Each row is a point. To make a cloud, some directions were put in groups of two or more. Within a group, all points are equally far from the middle, so they leave a hole (a ring in 2 directions, a hollow ball in 3). The other directions are filled evenly. Then the cloud was stretched, turned, moved and blurred a little. How many holes are there, and how many directions does each take, smallest first?

Cloud (15 x 2):
[[ 3.1 -0.9]
 [ 1.3 -1.9]
 [-5.3 -1.4]
 [-2.8 -1.8]
 [-1.8 -3.9]
 [ 2.1  2.6]
 [ 3.1 -0.7]
 [ 3.1 -0.4]
 [ 4.0  4.0]
 [-2.1  0.8]
 [ 3.0 -2.9]
 [ 3.1 -0.4]
 [ 6.9  0.7]
 [-3.6 -0.9]
 [ 0.7  1.6]]
Holes: 0

Cloud (21 x 3):
[[-1.4 -4.3 -2.4]
 [-1.7  0.2 -1.9]
 [-0.7 -3.1  3.2]
 [-4.9 -4.0  5.3]
 [ 1.5  1.4  1.1]
 [ 0.3 -2.4  2.9]
 [-3.5  2.9 -0.4]
 [-4.6 -1.6 -0.7]
 [-4.7 -1.6 -0.8]
 [ 2.7 -1.0  3.4]
 [ 0.9  3.5  3.8]
 [-4.3 -0.6  3.4]
 [ 0.1  3.4  2.5]
 [-1.1 -1.1 -0.8]
 [-5.3 -1.7 -1.7]
 [-5.9 -0.1  0.1]
 [-1.0  3.4  1.1]
 [-3.6 -1.9  0.0]
 [ 1.9  3.8  3.9]
 [-1.2  1.1 -1.0]
 [-5.9 -3.6 -1.6]]
Holes: 0

Cloud (54 x 6):
[[ 6.8  2.4  2.7  0.1  0.5 -1.9]
 [ 5.3 -1.0 -1.5 -0.3 -2.8 -0.6]
 [ 6.0  1.9 -3.5  0.3 -2.8  0.0]
 [ 0.8  3.4 -1.8  0.4  2.2  2.4]
 [ 0.5  3.4  1.0  5.1  2.8  2.4]
 [-2.8  3.4 -0.3  3.5 -4.1  3.0]
 [ 1.8 -1.7 -0.4 -2.1  4.7  2.9]
 [-3.6  0.2 -1.1  2.7 -4.9  3.1]
 [-1.8  2.3 -0.7 -1.9  2.8  0.3]
 [-0.5  4.4  0.1  2.6 -3.3 -0.6]
 [-3.0  2.7  0.7 -1.7  1.3  4.8]
 [-5.1  2.5  3.1  0.0  5.8  3.5]
 [ 5.3 -1.8  0.0  1.5  5.0 -1.8]
 [-1.0 -3.5 -3.9 -1.7  1.0 -1.6]
 [ 0.2  3.0  2.3 -1.6  2.6  1.1]
 [ 3.7 -3.3 -2.2 -6.1 -3.7  2.2]
 [ 1.4  2.8  0.1  1.1 -2.3 -4.2]
 [-0.2  5.1  3.0 -0.4  0.1  3.4]
 [-1.5 -1.4  5.2  2.0 -0.3  0.5]
 [ 2.8 -0.9 -3.8 -3.9 -1.7  1.4]
 [-0.1  6.5  2.4 -0.9  0.2  2.4]
 [-1.0  2.4 -0.9 -3.6 -3.5 -0.5]
 [ 3.3  1.0 -0.1 -1.4 -1.0  1.4]
 [ 2.4  2.0 -3.2  0.9 -2.0  0.1]
 [-5.8 -0.5 -1.1 -2.9  1.4  3.3]
 [-0.3 -2.2  5.0 -2.6 -4.8 -0.6]
 [ 4.4 -0.9 -3.3 -3.5  4.1 -1.6]
 [ 5.5  5.9 -1.3  3.9 -1.8  1.0]
 [-3.2 -3.6  2.1 -2.2 -3.1  0.7]
 [ 2.5  3.6 -1.6  3.1 -3.3 -0.3]
 [ 3.7  2.4 -2.1  2.8  1.1  3.4]
 [ 1.7 -0.2 -4.0  0.0  2.6 -3.3]
 [ 2.2  4.5  1.3  0.8 -2.6  4.0]
 [-2.4  5.0  2.0  1.1  3.2  2.7]
 [-2.4  3.0  2.7  1.9 -0.7  1.2]
 [ 1.3 -1.9  0.5 -0.6 -7.1 -1.1]
 [-1.0  3.8 -0.6  1.3 -2.9  3.8]
 [ 0.8  2.7  3.4  0.6 -0.1  3.4]
 [ 1.6 -1.1  2.1  2.7 -2.1  3.1]
 [-0.8 -4.5 -2.1 -3.9  0.4 -0.5]
 [ 0.0  3.7  0.4 -0.9  5.9  3.8]
 [ 1.4  2.6 -2.6  4.9  0.0  3.0]
 [ 3.7  1.1 -2.7  2.0 -3.5  2.1]
 [ 4.8  3.0  1.8  1.1  0.7 -1.4]
 [ 1.7  4.5  2.7  2.8 -0.8  0.4]
 [-0.2 -2.9 -1.5  0.1  1.2  0.2]
 [ 2.5 -3.0  5.2  4.7 -3.2 -0.4]
 [-1.4 -3.9  1.0 -1.7  2.5 -0.9]
 [ 5.9  1.2  3.1  2.2  2.6 -2.3]
 [-3.4  2.3  3.2 -1.5  6.6  3.2]
 [-0.3 -1.6 -2.4  4.7 -1.5  2.6]
 [ 2.8  0.9  0.7  2.3 -4.3  2.3]
 [ 4.9  5.1  2.1  1.0  1.0  1.9]
 [-2.1  2.7 -2.0  0.9 -7.2  3.1]]
Holes: 0

Cloud (75 x 8):
[[-0.3 -5.0 -3.1 -0.4  1.5 -1.2 -2.5  0.6]
 [-0.1  1.1  2.2 -5.0 -2.6 -3.2  6.0  2.0]
 [ 0.2 -1.6 -1.3  2.1  2.3 -7.6 -1.7  3.0]
 [-1.1  2.0  2.2 -1.9 -1.1 -3.6  7.6  2.7]
 [-6.6 -2.1  6.6 -0.8  0.2 -2.1  2.8  3.0]
 [-2.7  2.1  4.3  2.5  1.7 -2.3  2.0 -2.3]
 [-1.4  1.1  1.8 -3.1  3.9 -3.3 -0.8 -2.4]
 [-0.7  1.1  1.7 -4.5  0.2 -2.7  0.8 -2.2]
 [-0.1  0.4  5.7  3.4  2.3  3.3  0.7  0.9]
 [-0.1  2.1  3.7 -1.6  6.5 -0.1 -2.9 -2.4]
 [ 2.2 -2.2  0.4 -6.2 -2.2 -4.4  0.4  0.4]
 [ 1.1  0.5 -2.6 -1.6 -5.6  0.2  2.7  0.3]
 [-2.2  3.6  5.8 -1.7 -0.3 -2.5  1.5  3.7]
 [ 0.1  1.8  5.7 -4.7  1.0 -1.9 -2.4 -0.2]
 [ 3.8 -6.1  2.1 -1.3  0.1 -0.2  1.0  4.8]
 [-2.9 -1.2  0.0 -1.5  4.9 -1.0  3.5  4.5]
 [-3.7 -2.5  3.5 -0.7 -4.1 -2.5 -0.3  1.1]
 [ 3.9  1.6  1.5 -3.0  3.5  0.8 -0.6  3.0]
 [-2.9  3.0 -0.8  1.9 -3.8 -1.5  0.0 -4.8]
 [-2.1 -3.4 -5.7  2.4  4.4 -4.8  1.9  2.8]
 [-0.8  1.5  3.8  1.7  1.4  4.6 -3.2 -0.8]
 [ 0.0  1.3  2.9 -1.1 -0.2 -6.0  6.5  3.1]
 [-1.6 -4.4 -1.4 -0.3  2.4 -4.7  1.7  0.2]
 [ 2.7  3.3 -0.5 -0.8 -0.1 -2.5  2.7  0.0]
 [-4.6  2.3  4.8 -0.8  1.1 -4.2  2.7 -1.4]
 [ 0.9  1.4  4.9 -0.6  3.3 -2.6  3.6  2.6]
 [-1.3  5.1  2.0 -0.5 -2.2 -5.5  2.0  0.1]
 [-2.7  0.2  1.0  1.6  3.5 -0.1  0.8 -4.1]
 [ 0.0  5.4  2.3 -0.4  0.8  0.2 -1.4 -4.3]
 [-4.6 -0.5 -0.1  5.4  4.0 -1.5 -2.2  1.8]
 [-2.6  2.5  1.0 -0.2 -0.3 -2.1  7.8  2.4]
 [-2.5 -2.5  3.8  2.4  2.9 -2.3 -2.1  2.8]
 [-2.3 -0.7  0.9 -1.7  0.1  3.9  0.8  0.8]
 [ 4.6 -0.8  0.5 -1.4 -1.8 -0.9 -1.3  2.9]
 [-0.6  2.1  2.3  2.3 -2.8 -2.9  0.7 -3.4]
 [-4.8  0.1  7.6  2.0  0.8 -3.2  3.7  2.2]
 [-0.1  4.1  3.9 -2.1 -2.7 -2.3 -0.5  1.1]
 [-2.5 -0.5  2.6 -1.6  0.8 -0.6  6.0 -0.1]
 [-2.8 -2.0  3.4  2.0 -0.3  4.7 -0.3 -1.6]
 [ 0.4  1.7  0.7 -1.3 -1.0 -5.6 -3.1  1.6]
 [ 2.8  0.6  6.0 -0.5  4.8 -2.5 -0.7 -1.6]
 [ 0.3 -0.1  6.2 -3.5 -1.0 -2.9  2.3 -3.5]
 [-2.5  3.9 -2.4  0.9  4.9 -1.0 -0.8  4.8]
 [-1.6  1.0  5.6 -6.0 -2.6 -2.1  3.1 -0.5]
 [-2.7 -4.6 -2.5  2.1  1.5 -1.8  2.8  1.9]
 [-4.6 -4.7 -1.0  0.9  1.4 -2.1 -0.4  2.3]
 [-1.4  1.0  5.7 -2.6  5.6 -1.5 -1.8 -0.1]
 [-2.3  2.7  4.6 -3.5  2.1 -2.1 -1.0 -0.6]
 [-2.8  1.8  2.9 -1.3  3.1 -4.2  0.2 -2.1]
 [ 2.6 -2.0 -0.4  0.3 -1.8 -4.0  4.2  1.3]
 [-5.5  2.6  0.8  1.8  6.3 -2.5 -0.3 -1.5]
 [ 0.6 -1.3  4.2 -0.6  1.3 -3.3 -0.3 -3.6]
 [-2.3 -5.2 -2.3  1.5  5.8 -1.3  1.3  3.9]
 [-6.5 -2.2 -2.3  1.4  0.4  0.2  0.5  2.5]
 [-2.2  5.8  4.1  0.5  0.2  2.6  0.0 -1.2]
 [ 3.1 -2.9  2.1  2.1 -0.9 -3.0  0.7  2.1]
 [-4.8  1.5 -1.2  1.4 -2.1 -2.7 -2.7  0.2]
 [-1.8  3.1 -0.7 -1.0 -3.7 -0.5 -0.1 -4.7]
 [ 3.1  3.0  4.8  0.1 -3.1 -0.9  0.7 -4.6]
 [ 3.3 -1.8  2.8  2.3  5.6  1.7  1.6  1.3]
 [ 3.2 -5.0  1.6  0.5 -1.7 -1.1  4.3  1.5]
 [ 2.7  0.9 -2.6  2.5  1.9  0.3  3.0 -1.6]
 [ 2.5 -2.0  1.7  2.4  6.7 -0.8  0.8  2.1]
 [-2.0 -1.2 -0.2  2.0 -1.1  0.9  3.9 -3.9]
 [ 2.1 -1.6 -4.1  2.7 -1.6  0.9  0.6  1.3]
 [ 0.7  0.9 -0.9  3.0 -0.4  0.2 -4.4 -1.7]
 [ 1.2 -1.9 -0.8  4.1 -0.3  1.9  1.2  2.3]
 [ 4.3  4.0  2.0  1.1 -1.8  0.2  1.2 -3.6]
 [-1.5  5.1 -0.8  0.6 -2.4 -2.6 -1.9 -0.9]
 [ 0.7 -5.2  2.2  0.8  1.3 -3.4  2.8  6.2]
 [-3.3  4.0  1.3 -1.5 -3.2 -4.9 -0.3 -1.4]
 [ 1.5  4.5  5.6 -2.2 -1.0  0.6 -0.6 -0.8]
 [-4.7 -1.1  3.7  3.1  2.5  1.3  1.3 -1.7]
 [ 0.3  2.0 -3.3 -0.3 -2.0 -5.7  0.6  3.2]
 [-1.7  1.3  3.8  1.4  3.7  3.3  0.7 -4.8]]
Holes: 2 (2, 3)
